Each wall is flat, endless, passes through zero and stands at right angles to its row. A trip goes straight from one point to another. List the walls that it crosses, first one first.
(in the rows, 128 means zero)

Walls:
(1): [ 99  37 167]
(2): [208  95 154]
(3): [138 126 165]
(4): [159 105 120]
(5): [113  78 144]
Trips:
[171 175  85] to [140 133 138] => 3
[140  90  74] to [ 84 121 106] => 2, 4
[ 93  92 116] to [143 196 183] => 3, 5, 1, 2
[182 127  94] to [217 132  69] => none

Walls:
(1): [ 84  89 103 133 152  74 105  90]
(2): [146 118 137  50 103 144  82 111]
(3): [163  92 157 184 147  79  87  90]
(4): [127 123  96 148 156 145 119 162]
(5): [243  89  73 203 179 215  80  97]
(6): [112 153 140 109 127 201 121 124]
(7): [171 108 158 148 175 109 114 163]
Trips:
[ 54 151 106  99 159 164  44 127] to [ 64 143  85 138 145 116 126 138] => 2, 6
[159 114 125 128 150 161 142 115] to [206 108 129  99 129 121 141 130] => 6, 4
[ 97  99 183  96 156 120  72 121] to [219  78 123 161 141 115 209 105] => 6, 5, 2, 1
[175 133 158 132 147  53 190 174] to [193 122 144 142 182  88 121 150] => 4, 5

Walls:
(1): [113 114 149 157 136 216  97 151 125 173 107]
(2): [116 185 136 111 157  33 123 157 163  66 177]
(3): [231 156 117 148  93 155 198 184 148 187  78]
(4): [112 126 201  59  77 138 114 178 118 126 117]
(5): [121 191  82 147  71 150 142 141 203  91 138]
Trips:
[123 102 179 109 128 103  78 210 139  85 119] to [137  95  60 113 129 102 183  95 138  50 175] => 1, 5, 4
[181  74 109 125 111 161 139 131  48 118  60] to [133 126 185 200 125 146 100 119 134 147 105] => 4
[167  88 133 111 147 113 134 141 144 139 123] to [170 146 127 103 124 100 129  95 106  94 150] => 2, 4, 3
[129 149  90 200 151  89  81 164 116 148 119] to [ 87 144 132 172 107 106 154  69 165  99 198] => 3, 1
[109 133 141 165 201 151 132 181  56 157  85] to [140  81 160 130 170 153 148 144 185  36 134] => 3, 2, 4, 5, 1
[163 140 173 111 120 178 101 161 184  83 109] to [143  70 141 138  93 124 151  99  69 176 121] => 2, 5

Walls:
(1): [ 89  62 116  75 189 104 121 136 144 105  81 124 122 169  97 202 175 163]
(2): [104  93 181 121 123  70 101 118  46  94 122  99 208  73 173 203 172 116]
(3): [165  74  89 178 211 184 107 120 158 111  89 168 144 150 197 112 109 168]
(4): [201 193 181 140  84 154 100 123 178 170 108 176 158 125 120 118 147 150]
(5): [146 123 141 212 131 111 129 150 120  91 100  83 131 194 177 155 160 190]
Trips:
[119 104 128 107 100 101 100 125 153 179  97 126  98 133 125 108 120 156] to [171 105 177  82  87 190  98 146  72  95 118 114  54  32 103 120 139  75] => 1, 2
[165 177 156 188 116 131 176  97 116 105 186 176 103 120 116  88 129 101] to [156 109 160 137 168 173 109 110 102 190  53 168 178 154 203 125  48  67] => 3, 2
[171 130 157  99 136 193 157 105  97 118 207  97 119 121  89  66 142  95] to [151 100 159 143 124 152 100  99  80 151 101 187 213 114  70 182 126 170] => 2, 3, 1
[ 51  76 206 153 144  77 130 128  74 196 139 104 112 159 110 122 116 146] to [126 150 108  92 171 150 110 134 131  59 113 141 198 153 119 121 138 106] => 3, 5
[115 134 178 133 144 186  89 100 197 105  88  56 104 132  92 109 155 140] to [141 122 147 134 137 152 120 187 196 154 160 117 101 130 121 136 218 165] => none

Walls:
(1): [173 121 150  75 129 146  69 209 130 148 169 190 182 139 163 183 141 108
 159 126 145  52  63 115]
(2): [167 108 165  66 150 150  74  89 120 140  79  73 129 115 119  84 110 106
 182  76 150 207  77 144]
(3): [ 95  70 172 132  71 109 112  60 126 141 162  86  85 109 167 144 111 116
 191  96 186 137 186 148]
(4): [155 143 114 121  54  98 104 149 126 136 177 131  78 170 146 112 105 145
 156 139 195 114 112 126]
(5): [101  98 198 168 149 106 127 151 162 143 148 164 125  65 152 105 110  91
 122 185 152 103 104 148]
(6): [141 109 176 112 129 115 148 137 130 121 131 120 174  98 142 100 129 168
 119 141 191 123 126 120]
(7): [ 78 161 146 106 132 107  38  92 149  81  87 190 138 115 166 148 136  98
 161  99  82 200  40 145]
(8): [156  55 137 109  80  74 109  98 133 175 107  83 130 125 197 104 162 183
 132 166 106  47 120 153]
Trips:
[121  92 104 122 139 104 150 140 115 212  96 141 134 166 103 133 127 122
 124 164 111 152 103 152] to [179 103 144  66 101 158  97 139 111  87  90   7  82 120  77 157 132 133
 111 140 140 160 108 153] => 5, 4, 3, 6
[110 123 169  91  64 152  98 148  98 207 127 126 139 121 167 140 105  85
 118 181 147  67  61 145] to [178 132 142 142  93 118  90 119 128 140 177  92 114 171 126  79 119  93
 116  96 190 177 175 197] => 7, 1, 5, 8
[130 123  87 123 114 156 177 115 135 106 125 122 135 144 137  59 172 146
 147 104 140 160 103 114] to [166 114 151 166 126  63 125  97  80 168 170 118 147  92 113 221 122 184
 121  85  99 146 100 169] => 8, 3, 7, 4, 1, 2
